Each row is a point. Before rounding, the points of a table are all equally far from one centre. They may lie mostly on one side of it. Where is the centre, to within rounding?

Points (8 x 3):
[[-0.27 -0.04  0.42]
 [-0.24  0.26  0.26]
 [-0.23  0.30 -0.25]
 [-0.54 -0.14  0.12]
 [-0.56 -0.07 -0.03]
 [-0.10  0.15  0.40]
 [-0.51  0.10 -0.12]
 [-0.49 -0.18  0.23]]
Centre: [-0.08 -0.10 -0.02]

Points:
[[-0.06 -0.18  0.48  0.55  0.20  0.09 -0.31 -0.02 -0.37]
 [-0.09 -0.62  0.22  0.21  0.04  0.46 -0.24 -0.07  0.12]
 [-0.23 -0.49  0.47  0.08  0.03  0.34 -0.15  0.06  0.04]
 [-0.07 -0.49  0.29  0.39 -0.07  0.53  0.06  0.02 -0.09]
 [ 0.06 -0.46  0.57  0.12 -0.12  0.13  0.00 -0.21 -0.40]
 [-0.37 -0.26  0.30  0.53 -0.27  0.25 -0.21  0.00 -0.35]
 [-0.07 -0.31  0.03  0.39 -0.08  0.56 -0.04 -0.37 -0.15]
 [ 0.13 -0.46 -0.16  0.34  0.13  0.58  0.07 -0.07 -0.16]
 [-0.15 -0.13 -0.02  0.20 -0.07  0.24 -0.01 -0.58 -0.28]
 [ 0.15  0.04  0.24  0.35 -0.10  0.16 -0.30 -0.31 -0.07]
 [ 0.26 -0.12 -0.08  0.20 -0.14  0.44  0.00 -0.27 -0.46]
 [-0.12 -0.40  0.13  0.75 -0.12  0.07 -0.38 -0.01 -0.17]
 [-0.04 -0.36  0.38  0.30  0.00  0.62 -0.11 -0.02 -0.22]]
Centre: [-0.05 -0.33  0.02  0.17  0.03  0.09 -0.17 -0.01 -0.28]

Points:
[[-0.02  0.65 -0.33  0.14 -0.17  0.02  0.10  0.21 -0.30  0.12  0.12  0.05
   0.15  0.30 -0.01 -0.17 -0.10 -0.52  0.14 -0.33]
 [-0.06  0.16 -0.47  0.76 -0.23  0.29  0.24  0.37 -0.21 -0.33 -0.15 -0.04
   0.36  0.24 -0.03 -0.40 -0.38 -0.15 -0.26 -0.22]
 [-0.05  0.16 -0.06  0.22  0.05  0.10  0.12  0.48 -0.43  0.00  0.13  0.19
   0.19  0.33  0.00 -0.13 -0.25 -0.22  0.32 -0.17]
 [-0.29  0.50 -0.33  0.29 -0.05  0.47 -0.19  0.43 -0.19 -0.06  0.04  0.08
   0.36  0.17  0.12  0.03 -0.23 -0.35 -0.16 -0.33]
 [-0.21  0.31  0.01  0.42 -0.17  0.12  0.06  0.40 -0.35 -0.10  0.57  0.36
   0.10  0.19  0.08 -0.11 -0.29 -0.39 -0.21 -0.20]
 [-0.27  0.47 -0.11  0.56 -0.17  0.09  0.04  0.34 -0.39 -0.28  0.28  0.04
   0.28  0.60 -0.01 -0.22 -0.04 -0.30 -0.43 -0.38]
 [-0.11  0.31 -0.29  0.31 -0.35  0.06 -0.24  0.48 -0.29 -0.19  0.34  0.20
   0.32  0.31 -0.13 -0.11 -0.06 -0.31 -0.36 -0.61]
 [ 0.02  0.06 -0.39  0.39 -0.08  0.28  0.01  0.37 -0.43 -0.61  0.10  0.16
   0.36  0.50 -0.01 -0.01 -0.22  0.01 -0.37 -0.48]
 [-0.26  0.38 -0.36  0.41 -0.43  0.66  0.04  0.26 -0.39 -0.14  0.02 -0.17
   0.05  0.42 -0.33 -0.16 -0.09 -0.01 -0.21 -0.26]
 [-0.34  0.25 -0.33  0.35 -0.37  0.24 -0.10  0.36 -0.18 -0.24  0.08  0.29
   0.18  0.40 -0.05  0.15 -0.25 -0.21 -0.39 -0.57]
 [-0.14  0.55 -0.18  0.18 -0.16  0.59 -0.12  0.25 -0.42 -0.24  0.05  0.41
   0.11  0.33 -0.10 -0.17 -0.21 -0.04 -0.13 -0.15]
 [-0.26  0.26 -0.21  0.55  0.11  0.07 -0.04  0.61  0.16 -0.06 -0.01 -0.46
   0.04  0.25  0.13 -0.04  0.09 -0.31 -0.21 -0.06]
 [-0.11  0.30 -0.33  0.42 -0.20 -0.15 -0.07  0.21 -0.12 -0.64  0.02 -0.11
  -0.03  0.50 -0.28 -0.09 -0.10 -0.23 -0.63 -0.32]
 [ 0.16  0.32 -0.55  0.43  0.26  0.25 -0.32  0.17 -0.19 -0.43  0.05  0.02
   0.37  0.39  0.01 -0.10 -0.37 -0.05 -0.45 -0.27]
 [ 0.05  0.68 -0.32  0.36 -0.20  0.34  0.15  0.43 -0.21 -0.13  0.02  0.02
   0.32  0.46 -0.14 -0.30  0.06 -0.27 -0.22 -0.32]
 [-0.04  0.47 -0.19  0.50 -0.05  0.35  0.26  0.53  0.05  0.13  0.17 -0.09
   0.08  0.42  0.01 -0.04 -0.12 -0.21 -0.30 -0.45]
 [-0.07  0.65 -0.13  0.42 -0.24 -0.05 -0.06  0.13 -0.13 -0.05 -0.13 -0.02
   0.13  0.40 -0.41 -0.04 -0.08 -0.35 -0.30 -0.37]
 [ 0.23  0.55 -0.33  0.46 -0.23  0.28  0.04  0.41  0.15 -0.15  0.37 -0.22
   0.15  0.35 -0.25 -0.02 -0.06 -0.16 -0.56 -0.10]
 [-0.12  0.50 -0.19  0.63 -0.19  0.11  0.00  0.44 -0.50 -0.22  0.25 -0.03
   0.26  0.64  0.08  0.09 -0.06 -0.03  0.03 -0.25]
 [-0.03  0.29 -0.30  0.49 -0.21  0.26  0.04  0.47 -0.37  0.17  0.08  0.03
   0.41  0.03 -0.16 -0.25  0.02 -0.39 -0.17 -0.45]
 [ 0.20  0.21 -0.18  0.20 -0.11  0.11 -0.10  0.58  0.13 -0.11  0.16  0.05
   0.13  0.27 -0.01  0.07 -0.33 -0.26 -0.48 -0.18]
 [-0.27  0.41 -0.25  0.59  0.12  0.31 -0.11  0.37 -0.39 -0.25 -0.10  0.11
   0.35  0.32 -0.02 -0.05 -0.29 -0.27 -0.06 -0.26]
 [-0.16  0.43 -0.27  0.72 -0.38  0.09  0.24  0.45 -0.26 -0.16  0.03  0.16
   0.33  0.09 -0.07 -0.42 -0.24 -0.09 -0.36 -0.34]
 [ 0.06  0.30 -0.36  0.48 -0.01  0.53  0.21  0.39 -0.07 -0.10 -0.31  0.13
   0.03  0.17 -0.30 -0.26  0.29 -0.01 -0.20  0.01]
 [ 0.05  0.39 -0.27  0.20 -0.10  0.07 -0.06  0.65 -0.26  0.00  0.19  0.19
   0.03  0.24 -0.09  0.04  0.02 -0.37 -0.17 -0.39]]
Centre: [-0.06  0.14 -0.25  0.37 -0.15  0.12 -0.02 -0.10 -0.01 -0.25  0.22 -0.05
  0.09  0.10  0.09 -0.17  0.09  0.05 -0.06 -0.21]

Points, 31 rows:
[[-0.03 -0.02  0.55 -0.10 -0.07 -0.30  0.00 -0.21 -0.08 -0.09  0.04  0.23
  -0.08  0.13 -0.19 -0.36 -0.21  0.63  0.08 -0.46  0.39  0.27  0.12  0.32]
 [ 0.25 -0.32  0.42 -0.03 -0.22 -0.80  0.03 -0.14 -0.10 -0.20 -0.02  0.21
  -0.21 -0.10 -0.08  0.01 -0.12  0.74 -0.18 -0.34  0.16  0.28  0.18  0.11]
 [ 0.19 -0.26  0.20  0.05 -0.13 -0.66 -0.01 -0.19  0.24 -0.24 -0.08  0.36
  -0.20 -0.17 -0.08  0.00 -0.35  0.46  0.37 -0.18  0.27  0.27  0.18  0.04]
 [ 0.54 -0.25  0.53 -0.06 -0.08 -0.42 -0.13 -0.22  0.10 -0.31 -0.26 -0.03
  -0.13 -0.23  0.08  0.16 -0.16  0.37  0.02  0.01  0.08  0.41  0.16 -0.10]
 [ 0.35 -0.54  0.48  0.09 -0.33 -0.45 -0.25 -0.35  0.22 -0.19  0.06  0.14
   0.06  0.08  0.02  0.01 -0.01  0.52 -0.19 -0.42  0.11  0.21  0.13 -0.13]
 [ 0.05 -0.19  0.35  0.22 -0.51 -0.46  0.01 -0.53 -0.36 -0.27  0.15  0.28
  -0.28 -0.22  0.11  0.18 -0.01  0.47  0.06 -0.36  0.25  0.23  0.36 -0.08]
 [ 0.12 -0.48  0.18  0.14 -0.19 -0.33  0.40 -0.35 -0.08 -0.04  0.00 -0.11
  -0.21 -0.11  0.15  0.22 -0.03  0.62  0.24 -0.13  0.17  0.08  0.15  0.28]
 [-0.30 -0.17  0.78 -0.11 -0.04 -0.80 -0.18 -0.07 -0.02 -0.49 -0.23  0.36
  -0.07  0.06 -0.14 -0.13 -0.22  0.40 -0.14 -0.22  0.19  0.18  0.22  0.14]
 [-0.32 -0.51  0.57  0.36 -0.01 -0.51  0.48 -0.21 -0.10 -0.14 -0.23  0.38
   0.06  0.19  0.16  0.15  0.00  0.44 -0.18 -0.02  0.03  0.15  0.20  0.10]
 [ 0.06 -0.12  0.48 -0.07 -0.11 -0.51 -0.05  0.04  0.15 -0.18  0.21  0.31
  -0.14 -0.24  0.01  0.15 -0.16  0.60  0.22 -0.31 -0.02  0.48  0.55  0.35]
 [ 0.19 -0.43  0.29  0.35 -0.09 -0.71 -0.01 -0.13 -0.10 -0.20 -0.14  0.04
  -0.12 -0.28  0.00 -0.05  0.22  0.58 -0.13  0.05  0.38  0.36  0.23  0.38]
 [ 0.12 -0.05  0.33 -0.01 -0.24 -0.84 -0.21 -0.22 -0.03 -0.42 -0.13  0.24
  -0.06 -0.21 -0.15 -0.11 -0.13  0.73  0.15 -0.39  0.28  0.06  0.31  0.26]
 [ 0.09 -0.38  0.43  0.08  0.15 -0.55 -0.08 -0.18  0.07 -0.18 -0.37  0.08
  -0.14 -0.26  0.09  0.28 -0.29  0.61  0.10 -0.19  0.16  0.10  0.38 -0.23]
 [ 0.06 -0.21  0.20  0.25 -0.21 -0.84 -0.30 -0.29  0.04 -0.33 -0.07  0.08
  -0.06  0.05  0.09  0.09  0.01  0.59  0.14 -0.66  0.33  0.08  0.38 -0.06]
 [ 0.32 -0.01  0.42 -0.04 -0.23 -0.37 -0.17 -0.42 -0.06 -0.23 -0.01  0.01
  -0.18  0.07  0.08 -0.18 -0.36  0.46 -0.28 -0.06  0.03  0.56  0.36  0.08]
 [ 0.07 -0.12  0.20 -0.07  0.27 -0.71  0.10 -0.20 -0.14 -0.22 -0.04 -0.03
   0.03 -0.15  0.03  0.00 -0.36  0.43 -0.04 -0.27  0.21  0.17  0.66  0.25]
 [ 0.01 -0.35  0.15  0.20  0.17 -0.38 -0.09 -0.26  0.09 -0.29  0.10  0.50
  -0.26 -0.10 -0.04 -0.22 -0.18  0.68  0.07 -0.04  0.27  0.24  0.50  0.22]
 [ 0.39 -0.04  0.01  0.16  0.00 -0.51 -0.11 -0.54  0.05 -0.22 -0.34  0.36
  -0.02 -0.19  0.17  0.05 -0.12  0.42 -0.37 -0.12  0.15  0.19  0.48  0.00]
 [-0.18 -0.01  0.46  0.25  0.17 -0.63 -0.09 -0.31 -0.02 -0.64  0.00  0.27
  -0.19 -0.08 -0.06  0.10  0.09  0.79 -0.31 -0.42  0.26  0.20  0.31  0.12]
 [ 0.25 -0.40  0.36  0.04  0.35 -0.55  0.01 -0.28 -0.01 -0.42 -0.27  0.17
   0.16 -0.31  0.02 -0.13  0.13  0.62  0.06 -0.19  0.02  0.30  0.21  0.24]
 [ 0.23 -0.18  0.50 -0.17  0.03 -0.82 -0.05 -0.05 -0.28 -0.35  0.06  0.20
   0.18  0.06  0.09 -0.21 -0.06  0.54  0.06 -0.07  0.14  0.49  0.28 -0.09]
 [ 0.30  0.00  0.48  0.19  0.00 -0.61  0.02 -0.45 -0.22 -0.21  0.17  0.21
   0.03 -0.35 -0.24 -0.12 -0.15  0.48  0.00  0.04  0.12  0.39  0.04  0.17]
 [ 0.10 -0.25  0.38  0.44 -0.22 -0.33  0.00 -0.35  0.19 -0.35  0.18  0.17
   0.19 -0.20  0.20  0.10  0.09  0.28  0.23 -0.21  0.26  0.50  0.62  0.11]
 [ 0.04 -0.29  0.45 -0.03  0.10 -0.38 -0.18 -0.09  0.15 -0.50 -0.25  0.43
  -0.27 -0.04 -0.01  0.04 -0.20  0.87  0.02 -0.01  0.20  0.04  0.31  0.14]
 [ 0.18 -0.37  0.42  0.13 -0.10 -0.81  0.11 -0.38  0.26 -0.18  0.00  0.34
   0.09 -0.11  0.11  0.02 -0.25  0.33 -0.02 -0.01  0.01  0.18  0.34 -0.21]
 [ 0.02 -0.17  0.43  0.24 -0.03 -0.51  0.05 -0.22 -0.26 -0.43 -0.32  0.36
  -0.22 -0.16 -0.16 -0.07 -0.38  0.52  0.17 -0.21  0.28  0.30  0.39 -0.06]
 [ 0.45 -0.12  0.35  0.28 -0.18 -0.72  0.04 -0.51 -0.10 -0.20 -0.07  0.20
  -0.09  0.05  0.01 -0.15  0.00  0.59  0.07  0.03 -0.05  0.20  0.62 -0.04]
 [ 0.16 -0.21  0.36 -0.06 -0.10 -0.60  0.20 -0.27 -0.28 -0.20 -0.21  0.43
  -0.06  0.08 -0.12 -0.28 -0.05  0.71 -0.16 -0.34  0.35  0.13  0.14  0.04]
 [ 0.31 -0.06  0.23  0.27 -0.05 -0.50 -0.13 -0.38 -0.18 -0.45 -0.01  0.08
  -0.17 -0.25  0.11 -0.23  0.18  0.54 -0.28 -0.37  0.37  0.43  0.27 -0.05]
 [ 0.14 -0.11  0.48  0.09 -0.17 -0.54 -0.19 -0.32 -0.17 -0.65 -0.07  0.09
   0.14 -0.25  0.23 -0.19 -0.11  0.57 -0.04 -0.27  0.07  0.20 -0.10  0.27]
 [ 0.07 -0.43  0.58 -0.17  0.23 -0.59  0.06 -0.16 -0.10 -0.27 -0.04  0.37
   0.20 -0.14  0.05  0.06  0.00  0.46  0.13 -0.07  0.37  0.25  0.26  0.08]]
Centre: [-0.21  0.04  0.11  0.07 -0.15 -0.26 -0.10 -0.02 -0.04 -0.21 -0.07  0.06
  0.04  0.04 -0.16  0.04  0.25  0.26 -0.03 -0.04 -0.10  0.06  0.23 -0.03]
